Each row is a point. Two turns around zero, p and q, are shown by what they do to some points. Write where each new point lands after one turn and then the other. Backwards means that the second turn is done in reverse. Each puzzle has new turns, and all numbers are rounded.

Turn p:
[-0.24 -0.22 -0.44] -> [-0.53  0.13  0.05]
[ 0.29 -1.01  3.30] -> [2.89 1.08 1.57]
[2.50 1.79 0.66] -> [ 1.72 -2.53 -0.72]
[-1.36 -2.26 -0.37] -> [-1.27  1.72  1.58]
[ 0.18 -1.44 -1.54] -> [-1.76 -0.28  1.15]
[-1.36  3.13 -1.60] -> [-1.04 -0.13 -3.62]
Turn q:
[ 1.45 -0.47  1.20] -> [-0.34 -1.90  0.22]
[ 2.12 -0.06  1.87] -> [ 0.02 -2.83 -0.04]
[-1.09 -1.18  0.57] -> [-0.09  0.39  1.66]
[1.81 2.53 0.65] -> [ 1.41 -1.69 -2.29]
[-1.64 -1.64 -2.80] -> [-1.96  3.03  0.46]
[-2.66  0.82 -1.49] -> [0.97 3.00 0.00]
Where do these land?
q, then p: [-3.14 -1.34 -0.18] -> [ 2.93 -0.13 -1.76]
q, then p: [-0.66  0.37 -2.55] -> [-0.82 -0.29 -2.51]
p, then q: [-0.54  0.17  3.04] -> [-0.06 -2.09 -2.28]
p, then q: [ 2.22 -0.24  0.56] -> [-1.19 -1.54  1.24]
p, then q: [ 2.13  1.04 -0.87] -> [-2.04  0.17  1.48]

Turn p:
[-0.20 -0.54  0.41 -2.10 -1.58  1.21] -> [ 0.24 -0.75  1.29 -1.28  0.16  2.22]
[-0.44 -2.16 -3.32  1.53 -1.47  0.48] -> [-1.66 -3.63 -1.92 -0.67  0.46 -0.55]
[-1.22 -2.16  0.12 -1.74  1.55  0.96] -> [-0.26  0.89 -1.33 -1.07  2.12  2.06]
[-0.19  0.26  0.22  0.61  0.62 -2.83] -> [-0.16  1.51 -1.17 -0.50 -1.63 -1.53]
[-1.07  5.04  0.68  0.74  1.02  0.78] -> [-0.99  1.84  2.13  4.27 -1.44  0.06]
[-1.13  1.24  1.00  2.13 -0.20  0.04] -> [-1.61  0.67  1.29  0.95  0.00 -1.67]
[ 4.24 -1.67  0.88 -1.17  0.05 -0.64] -> [ 4.43 -0.52 -0.28 -1.70  0.32 -0.58]
Turn q:
[ 0.16 -1.16 -0.07  1.21 -0.34 -2.02] -> [ 1.36 -1.05 -1.57  0.87 -0.79  0.49]
[-1.10  2.00 -1.36  1.01 -1.38 -0.21] -> [-2.45 -0.48 -1.15 -0.66 -1.22  0.73]
[ 0.45  2.28 -0.94  0.97 -2.86 -1.16] -> [-1.98  1.00 -1.93  0.11 -2.64  1.06]
[ 1.68 -3.88 -2.81 -1.18 -1.76  0.44] -> [ 3.60  1.27 -1.54 -3.64 -0.33  0.32]
[ 1.53  1.69  2.06  0.89 -0.66 -1.84] -> [-0.45  1.10 -0.51  3.20 -1.38  0.48]
[-0.51 -1.08  2.01 -1.82 -1.03 -0.97] -> [ 1.45  0.05  1.15  0.63 -1.80 -1.93]
[ 1.43 -0.36 -0.08 -0.66  3.22  2.42] -> [ 0.43  1.12  1.49 -0.22  3.89  0.12]
[-2.99  0.39  2.27  0.43  1.50  2.18] -> [-1.34 -2.36  3.64  0.37  0.80 -0.16]
[-0.64  0.12 -1.08 -0.86  3.30  1.17] -> [-0.62 -0.64  0.44 -0.67  3.46 -1.09]
Where do these land?
p, then q backwards: [-0.63 -0.46 -1.04  1.68  1.77 -0.36] -> [ 0.41  1.40 -0.90 -0.58  1.15 -1.78]
p, then q: [ 2.50 -1.09 -1.83 -1.05 -0.22  1.16] -> [ 2.62  1.27 -0.34 -1.11  1.52  1.08]
q, then p: [ 1.74  0.57 -0.92  2.75  1.63  2.24] -> [-0.23  0.66  0.12  2.75  3.07  1.40]
q, then p: [-2.27 -0.39  1.35 -2.03  0.19  2.62] -> [ 0.68  3.16  1.29 -2.44 -0.15  0.20]
q, then p: [-1.23 -0.65 -2.33 -1.31  2.04 -1.69] -> [ 0.56  0.36 -3.80 -0.72 -0.80  0.24]
p, then q: [ 1.49  1.23 -0.46  0.67 -2.36 -2.14] -> [ 1.73  0.79 -0.70  0.06 -3.22 -0.22]
q, then p: [-1.61  2.60  1.26 -1.34 -2.18 -3.43] -> [-3.23 -1.70  0.11 -2.05 -2.84 -1.91]
p, then q: [-1.80 -0.93  1.77  0.70 -1.90  1.99] -> [ 0.29 -1.59  2.59  1.17  0.60 -2.07]
q, then p: [ 1.81 -0.88  2.19 -0.05  1.04 -0.40] -> [ 1.24  0.15  0.73  1.33  0.39 -2.47]

Turn p:
[ 1.36 -0.09 -2.23 -0.67  0.23  0.12 -1.86  0.42  1.54 -2.26  0.27] -> [-0.32  0.48 -2.25 -0.40 -1.50  1.62 -1.96  0.94  1.26  0.05  1.35]
[-0.79 -0.76 -0.17  1.04  0.58 -2.21  2.14  1.40 -0.25 -0.65  1.96] -> [-1.90  0.33 -1.13  0.73  1.72  0.02  1.56 -0.93  1.94 -0.50 -1.61]
[ 1.05  2.33  3.01 -0.60  1.44  0.53  1.19  1.09 -0.99 -1.57 -0.62] -> [ 1.66  3.63 -0.16  0.51  0.73 -1.37 -0.27 -0.86 -1.10 -1.92 -0.65]
[-2.20  1.09 -3.84  0.37  2.59 -0.20 -1.45 -1.51 -0.98  3.22  0.92] -> [-0.34 -0.72  0.65  0.70  0.61  4.20  2.59  0.42 -1.32  3.84  1.16]
[-2.94  3.31  1.41 -1.19  0.51 -0.22 -0.60 -0.88  1.81 -3.31  0.98] -> [-1.88  3.45 -0.83 -1.59  1.25  0.72 -1.18  3.18 -2.19 -0.95 -1.31]
[ 1.34  0.50 -0.38  2.28  0.35  2.67 -0.77  1.31  0.58  0.94 -2.09] -> [ 2.73 -0.37  2.10  0.39 -1.45  1.98 -1.48 -1.02  0.54 -0.84 -0.25]
[ 0.24 -1.71 -0.73 -0.92 -1.55 -1.72  3.37  2.39 -0.19 -1.74 -0.65] -> [-1.42  0.29 -1.48  0.71 -1.99 -2.32  1.54 -0.42  2.86 -1.22 -1.97]
[-1.93 -1.44  1.63 -0.75  0.14  0.10 -0.51 -0.04 -2.73  1.52 -1.73] -> [ 0.58 -1.76  0.44  1.98 -0.30 -1.46  1.24 -0.46 -3.09  0.23 -0.98]
[ 1.16 -1.03  2.35  1.36  0.01 -1.96 -1.47 -2.01  0.48  0.10  0.92] -> [-0.63 -0.97  0.03  0.13  2.97 -1.51 -2.56 -0.70 -0.10  0.94  0.70]
[ 2.26 -2.30  1.31 -0.38 -1.22  1.66  1.98 -3.12  2.49  1.01 -1.50] -> [ 2.47 -1.79  0.99 -3.68 -0.49 -3.11 -1.33 -0.31  1.26  1.49 -0.45]
[ 0.52 -2.14  0.10 -2.34 -1.64  0.39 -2.24  1.37  2.41  0.55  0.50] -> [ 0.89 -2.70 -1.44  0.01 -0.54 -0.72 -0.83  3.07  1.06 -1.30  1.61]
[-0.59  2.89 -0.82  1.07  1.17  3.15  1.74  0.41 -3.39 -2.49 -1.96] -> [ 0.44  3.58  0.80 -0.47 -2.99  1.80  0.80 -3.02 -2.60 -1.27 -1.57]
[ 1.22  0.72 -2.74  0.63 -1.76 -0.24 -0.53 -0.98 -0.32  3.14 -1.26] -> [-0.08 -1.18  2.96  0.45 -1.79  0.58  0.61 -0.15  1.13  2.27  2.26]
[-0.68 -1.38  1.08  0.12 -0.85 -2.07 -1.00  0.16 -0.46  1.53  4.26] -> [-2.20 -2.26 -0.69  0.53  3.75 -0.40  1.25  0.26  0.37 -0.81  1.70]
Turn q:
[ 0.23 -1.58 -1.13 -1.38 -0.51 -1.48 -1.56  1.18 -1.33 -0.87  2.77] -> [-0.86  0.71 -1.45  0.61  1.43 -0.27 -3.25 -0.27 -2.18 -0.83 -0.53]
[ 2.17 -1.17 -0.47  2.78 -1.70  1.42  1.48  2.73 -1.78  0.88  0.46] -> [-0.96  0.27 -2.71  0.56 -2.44  2.40  1.49  1.30 -1.87 -0.52 -2.16]
[-0.67  1.67 -1.81 -1.17 -0.97 -1.76  0.32 -1.67  0.04 -0.11 -1.07] -> [-2.03  1.35  2.31 -1.10  0.56 -0.74 -0.32 -1.12  1.09  0.21 -0.18]
[ 1.34 -1.31 -0.06  0.02  1.70  0.90 -0.26  1.01 -2.47  3.28  3.59] -> [ 2.17  2.12 -1.17  1.37 -1.43 -0.18 -1.33  1.99 -4.06  1.07 -0.50]
[ 2.31  2.77  1.93 -3.27  1.23  0.03  0.54 -2.81  0.48 -1.53  0.50] -> [ 2.72  2.89  1.11 -1.14  0.26  0.76 -1.93 -0.85  3.46 -0.37  2.11]
[ 0.01  1.60  0.65  0.35  2.04 -1.12  1.79  0.71  2.58  0.90 -1.05] -> [ 0.69 -1.46  0.69 -2.32 -1.21 -0.50  0.02  1.24  1.90  2.34  0.17]
[-0.14 -0.41 -0.94 -0.27  0.49 -1.70  0.18  0.07 -1.00 -1.90 -0.49] -> [-1.12  0.43 -0.32 -1.14  1.84 -0.51 -0.57  0.68  0.46 -1.08 -0.71]
[ 0.00  0.46  1.50 -0.68 -2.98 -0.24  1.53 -0.34  1.63  3.43 -2.82] -> [-0.03 -1.65  3.36 -1.42 -3.73  1.05  1.27 -1.93 -0.12 -0.40 -0.30]
[ 0.19  1.33  1.51  2.82 -0.45  0.58 -1.43 -0.18 -0.39  2.92  0.37] -> [ 0.89  0.38 -1.04  0.93 -3.18 -2.02  1.98 -0.95 -0.94  0.83  0.08]
[ 0.22 -0.54 -1.27 -3.03 -1.08  0.59 -0.49  1.23  2.15 -3.48 -0.25] -> [-0.92 -1.62  0.14  0.71  2.66  2.60 -2.66 -1.30  2.08 -0.33 -0.35]
[ 1.62 -3.05 -1.67  1.26  2.94 -0.44 -2.17  0.08 -1.79 -1.83  1.05] -> [ 1.35  1.13 -3.18 -0.14  4.01 -0.71  0.10  0.88 -1.99 -0.06 -1.72]
[-3.23  0.47  1.85  0.34  1.59 -0.09 -1.67 -0.24 -1.28  0.67 -1.41] -> [ 0.99 -1.27  1.24  1.34  0.14 -3.72  1.07  0.97  0.30 -1.22  0.47]
[-1.50  1.68 -2.97  1.47 -1.45  1.33  0.31 -1.90 -0.01 -1.38 -3.60] -> [-3.03  0.55  1.93  0.85  1.47  0.21  3.82 -0.98  2.41  0.28 -0.96]
[-2.56 -1.93  2.89  0.75 -0.85  1.97  1.43  0.10  3.18 -0.97  1.96] -> [ 0.16 -3.83 -0.90  0.89 -0.36  1.62  0.32  0.33 -0.55  0.08  4.60]
Where do these land?
q, then p: [ 2.69  0.20 -1.16  2.46  1.68 -0.28  0.96 -0.45  2.03 -3.70 -2.76] -> [ 3.41  0.79 -1.41 -2.15 -1.58  0.74  2.10  2.55  2.00  2.30 -1.43]
q, then p backwards: [-0.32  1.51  0.92 -0.78 -3.30  0.98  0.20 -1.14 -1.34 -1.57 -0.52] -> [ 1.20  1.44 -0.92  1.44 -1.60 -0.17  0.26  2.89 -1.45 -0.97  1.03]
q, then p: [ 0.63  0.30 -0.33 -0.78 -1.61 -4.73  0.62 -1.05 -0.22 -0.31  1.28] -> [-1.82  0.97 -1.52  0.28 -0.08 -0.43  0.37  2.98 -3.22  0.69  1.64]
p, then q: [-1.21  0.97 -1.65  2.36 -1.68  0.68 -1.19 -1.01 -2.04  0.46 -1.40] -> [ 0.50 -0.30  0.48  1.98 -1.27 -0.51  1.59 -0.55 -1.21 -2.72  2.16]
q, then p backwards: [ 0.43  3.67 -1.62 -0.42 -0.22 -1.18  0.47  2.01  1.00 -1.44 -1.40] -> [ 0.32 -0.88 -1.82  1.86 -1.19 -2.38  1.90 -0.06  2.52 -1.45 -0.58]
p, then q: [-1.15 -0.32  1.78  1.53  0.81  0.72  0.53  3.41  0.13 -0.29 -0.03] -> [ 0.33 -0.52 -1.48 -0.69  1.79  0.82  2.34  0.28  2.57 -0.72 -0.70]
p, then q: [ 1.21 -2.21 -1.84 -2.02 -0.05  1.27  0.07 -2.23  1.88  4.00 -1.19] -> [ 1.84 -0.64  0.22 -1.84 -2.16  2.85 -2.17 -0.71 -3.90  0.41 -0.90]
q, then p: [-0.05  1.10  1.29  0.82  2.37 -0.81  1.54 -0.10 -1.96 -0.17  1.11] -> [-0.77  1.62 -0.45  1.71 -0.28  0.43  0.81  1.26  2.07 -1.65  1.21]
p, then q: [-2.22  0.89 -1.66 -0.91  1.10 -3.02 -1.18 -1.05  4.36 -0.99 -0.98] -> [-0.01 -3.26  0.86  2.50 -2.24 -1.25 -0.48  0.59 -0.07  2.34 -3.58]
q, then p: [ 1.16 -0.28  0.07 -0.27  1.47  1.12 -1.62 -2.38 -1.06  0.37  0.48] -> [ 0.64  2.61  0.71 -0.06  0.93  0.16 -0.20 -1.69  0.74  0.96  1.31]
q, then p backwards: [ 0.23 -3.78 -0.59 -1.12 -1.55  1.61 -1.21  1.96 -1.45  1.19  3.57] -> [-2.13  0.02  1.49  0.35  2.07  0.76 -4.58  0.47 -2.35 -1.57 -1.24]
q, then p backwards: [-0.99 -1.07 -1.02  1.68 -0.63  2.51  2.75  2.95 -0.96 -1.02  1.16] -> [-3.53 -0.15 -2.30 -1.30  0.11 -1.20 -2.68  1.77  0.60 -0.35  0.73]
p, then q: [ 0.35 -0.45  1.66  0.60 -0.07  0.29 -0.95 -1.68  1.34  1.94  1.42] -> [ 2.87 -0.21 -0.50 -0.42  0.95 -0.53 -1.55  1.07 -1.14  0.13 -0.15]
q, then p: [-0.76 -0.53  4.17 -3.15  1.66  0.83 -0.98  0.76 -1.73  1.52 -0.75] -> [-0.21  0.36 -1.38  1.24  0.33 -1.86 -4.03 -2.10  1.87 -2.19  1.67]
